Each row is a point. Each copy is the shape, with its points in the same order, stretched, turned, moved and blurred by noise. Say if it was mirrored as well.

Shape, 9 rows:
[[-18  20 -31]
 [ -9 -20  -2]
 [-15 -14 -18]
 [-17 -16 -12]
 [-20  35   5]
 [-18   9   6]
 [  7  18 -21]
 [ 43   1 -24]
 [ 27  45  36]]
Copy 1, 9 rows:
[[ 24   7 -23]
 [ -6 -25 -25]
 [  8 -15 -36]
 [  7 -22 -33]
 [ 22 -16  19]
 [ 12 -27   1]
 [ -2  12 -12]
 [-44  32 -21]
 [-29 -10  60]]
Copy 1 is: mirrored
Copy 2 (9 x 3):
[[-38  -1 -39]
 [-16 -18   6]
 [-29 -19 -10]
 [-30 -17  -3]
 [-19  41 -22]
 [-20  16  -7]
 [-13  -8 -36]
 [ 12 -42 -36]
 [ 32  45 -12]]
Copy 2 is: only turned
Copy 3 (9 x 3):
[[-18  15 -40]
 [-13 -27  -7]
 [-23 -19 -23]
 [-19 -23 -19]
 [ 14  10 -35]
 [  2 -12 -25]
 [-11  24 -18]
 [-15  33  13]
 [ 40  33   6]]
Copy 3 is: mirrored
Copy 4, 9 rows:
[[-11  20 -38]
 [ 10 -22 -45]
 [  5 -13 -55]
 [ 10 -14 -56]
 [ 22  41 -11]
 [ 22  17 -22]
 [-20  13 -18]
 [-56 -20  -1]
 [  0  35  49]]
Copy 4 is: mirrored

Shape (12 x 6):
[[  9 -10 -19  -3   6  19]
 [ -6  -1   4  16  -1   9]
 [ -8  15  11   3 -30   0]
 [-25  -2   3   1   6  11]
 [ 10   4  -9  -5 -29  12]
 [ 16 -12   8   4   8  18]
 [ 16  14   7  -9   7  11]
 [-19  12   0  -4   6 -27]
 [ -2 -14  -2  -8   1  19]
 [ -7   2   8 -12 -34 -49]
 [  0   8 -12   7   0  17]
 [ 19 -12   3  -4   9  -3]]
Copy 1, 12 rows:
[[ 18 -21   4  -4   8 -13]
 [  3  -1   2  10  19 -11]
 [ 14  21  19  -4  22  -8]
 [ 12   0  -5  10  15  18]
 [ 24   0  26 -16  18 -19]
 [  8 -10  13  14  -4 -21]
 [ 22   3   0   0  -8 -16]
 [ -7  14 -12 -13   6  23]
 [ 20 -15  12   5   3   1]
 [-18  32  30 -29   8  12]
 [ 13 -11  -5  -5  18 -14]
 [  2  -7  13   1 -11 -17]]
Copy 1 is: mirrored
Copy 2, 12 rows:
[[ -3  -9   8  -9   0  30]
 [ -1 -12 -21  -2  -5   5]
 [ -9   1 -27  -6 -32 -17]
 [-19   0 -25  -4  19  -1]
 [ -8  -8  -4 -12 -37   9]
 [ 17  -5  -5 -22  -4  13]
 [ 16  26  -4 -12 -10  12]
 [ -5   9   4  13  18 -22]
 [ -8  -6  -5 -22   5  10]
 [  4 -11  16   0 -18 -60]
 [ -7  -2 -12   3  -8  25]
 [ 23  -4  16 -15   1   2]]
Copy 2 is: mirrored
Copy 3:
[[ 10 -15 -15 -12   7  15]
 [ -4 -11  11 -17 -13   0]
 [ -9  18  16 -17   0 -32]
 [-26 -12   0 -11  -8   5]
 [  9  10  -3 -17  11 -21]
 [ 15  -8  -3  -4 -20  12]
 [ 14  17   5  -7   0   8]
 [-25   4  29  16  17 -14]
 [ -2  -8 -16  -7  -7   7]
 [-15  20  38  26  22 -59]
 [  1  -7  -2 -21   4   5]
 [ 14  -2   6  12  -4   3]]
Copy 3 is: mirrored
Copy 4 (12 x 6):
[[ 15  23  -8  -5  -3   6]
 [  0   9 -24  11  -8  -7]
 [ -6   5  -3  21 -16 -24]
 [ -6  16 -15  21  13   0]
 [  5  17   9   2 -25 -14]
 [  4  15 -21 -15  -7  -7]
 [ 14  11  -7 -15  -1 -31]
 [  9  -8  -3  28   8  -8]
 [  0  18  -6  -2   0   2]
 [ -4 -27  21  25 -19  -7]
 [ 12  21 -15   7  -8 -10]
 [ 10   1  -9 -16  -6  -2]]
Copy 4 is: mirrored

Shape (14 x 9):
[[ -6  -9 -11   5   7  -1  -9   0  -2]
 [ 60  -6   3 -10  17  -2 -10  -5   3]
 [ -8  -4   4   9   3  -2  20  -3  -2]
 [ -2  -5   7  -8   7  26  -4   0 -12]
 [  5  -8  -8  -5  -4   7   8   6   1]
 [  1  -7  -4 -50   1  -7  -5  -5   0]
 [ -5  -3  -6   8  -2  -4 -10   4 -14]
 [-10   2  -4  -8  19  -4  -7  23  -4]
 [-16   4 -10   1   2  -7   1  -5  -7]
 [-17   4 -10   0   7  28   8  -5  -2]
 [  7  -9   2   6  14   3  15  -4   1]
 [ -9  13   0   0  -4  -2  -3   1   5]
 [  4  -8   1   6   5  -7 -14  -3   7]
 [ -8   8  -8 -12   8  -8 -12   3  -9]]
Copy 1 (14 x 9):
[[-15   2  -6  -1   4  -8  -9   3   3]
 [  9  29  -7   5  28  -2  17  19  -5]
 [ -4  -9   7   1   3  -3  -2 -16  -8]
 [-14  -5  -6  16  12  11   6  -8   8]
 [-15   2   5   9   6  -2   6   1  -8]
 [-10  15 -17  -3 -11  12  31  13   0]
 [-14   3   0   3   2   4 -16  -2   3]
 [ -6 -15  -5  -4  -1   7 -10  14   2]
 [-12  -2   3  -7  -6  -1  -6  -4   7]
 [-22 -14   4   9   9  -3   7 -11  13]
 [ -5  -3   1   0  14  -7   5  -8  -7]
 [  0  -4   2   5 -10  -1  -4   0   7]
 [ -1   9 -10   3   1  -9  -5   4  -1]
 [ -8   0  -3  -8  -7   7  -6   9  11]]
Copy 1 is: only turned
Copy 2, 14 rows:
[[-10   9 -12   4  -3  -5 -10   4  -3]
 [-30  24 -14  30  57  -4  17  10  34]
 [  6  -5  -7 -14   3   6  12  -8  -8]
 [-16   9  22   8  12   8  -2  13 -12]
 [ -1  -2   3   3   6  -9   9  18  -6]
 [-13 -13  27  19   1 -45  12   0  23]
 [ -9   8 -18   1  -3  -4  -2  -1 -18]
 [-19  28  -4  -8 -11 -29  10   1  -2]
 [  5   2  -8  -1 -10 -13  -3  -8 -10]
 [ 10   5  20   0   2   1 -19  17 -14]
 [ -4   2  -7  -9  20   8   9   2   7]
 [  6  15  -1  11 -18  -8   7  -7  -8]
 [-12  13 -16  18  -3   4   2  -8   5]
 [-11  15  -5   7  -8 -28  -1  -8  -2]]
Copy 2 is: only turned
Copy 3 (14 x 9):
[[-11  17   4  -1   1   0  -2  -4  -4]
 [ -8 -34  -1  38   5  18 -22  25 -10]
 [ 15   6   3 -11   8  19   5  -6   7]
 [ 21  -2   6   6  -7   8   5 -23 -13]
 [  9   7 -13   3  -7   9  -5  -2   3]
 [  6   2  -9 -19 -21 -15 -36   7  -7]
 [ -7  23   7  -2  -5   2   1   0 -14]
 [ -2  18   7  -3 -23  12 -10  -1 -10]
 [  2  24   5  -9  -1  -5  -6  -5  -1]
 [ 27  15   2   5   1  -1   2 -29   8]
 [ 10  -8   3  -1   6  23  -1  -6   6]
 [  4  16   5  -1  -7 -10   1   5  10]
 [-20   3  12   3  -2  -2  -4  -1   0]
 [ -4  22   8  -2 -13  -6 -15   8  -8]]
Copy 3 is: only turned
Copy 4:
[[  0  -3  -5   2   0 -11  -3  -5 -12]
 [  8  11  11 -29   3   8 -38  19  -4]
 [ -4  -4  -6  -5  12   0  15   1   0]
 [  2   8   0 -12 -12  -3  11  -8 -13]
 [  3   3  -2   3  -1  11   0  13 -11]
 [ -8  -4 -20  -7 -29   4  -8   7   5]
 [-13   3   0   4   4 -11   3  -2  -9]
 [  1  19 -14  10  -6 -17   0  -4  -3]
 [-16  -6 -14   2   0  -6   7 -10  -5]
 [  5   0 -12  -1  -3   7  12 -18 -21]
 [  7   0  -6 -13  10   2   3   4  -4]
 [ -4  -1  -2   4   1   1   3 -11   5]
 [  4  -9   8  -3   1 -14  -6  -4   2]
 [-15   5 -15   2  -9 -11  -4 -13  -2]]
Copy 4 is: mirrored
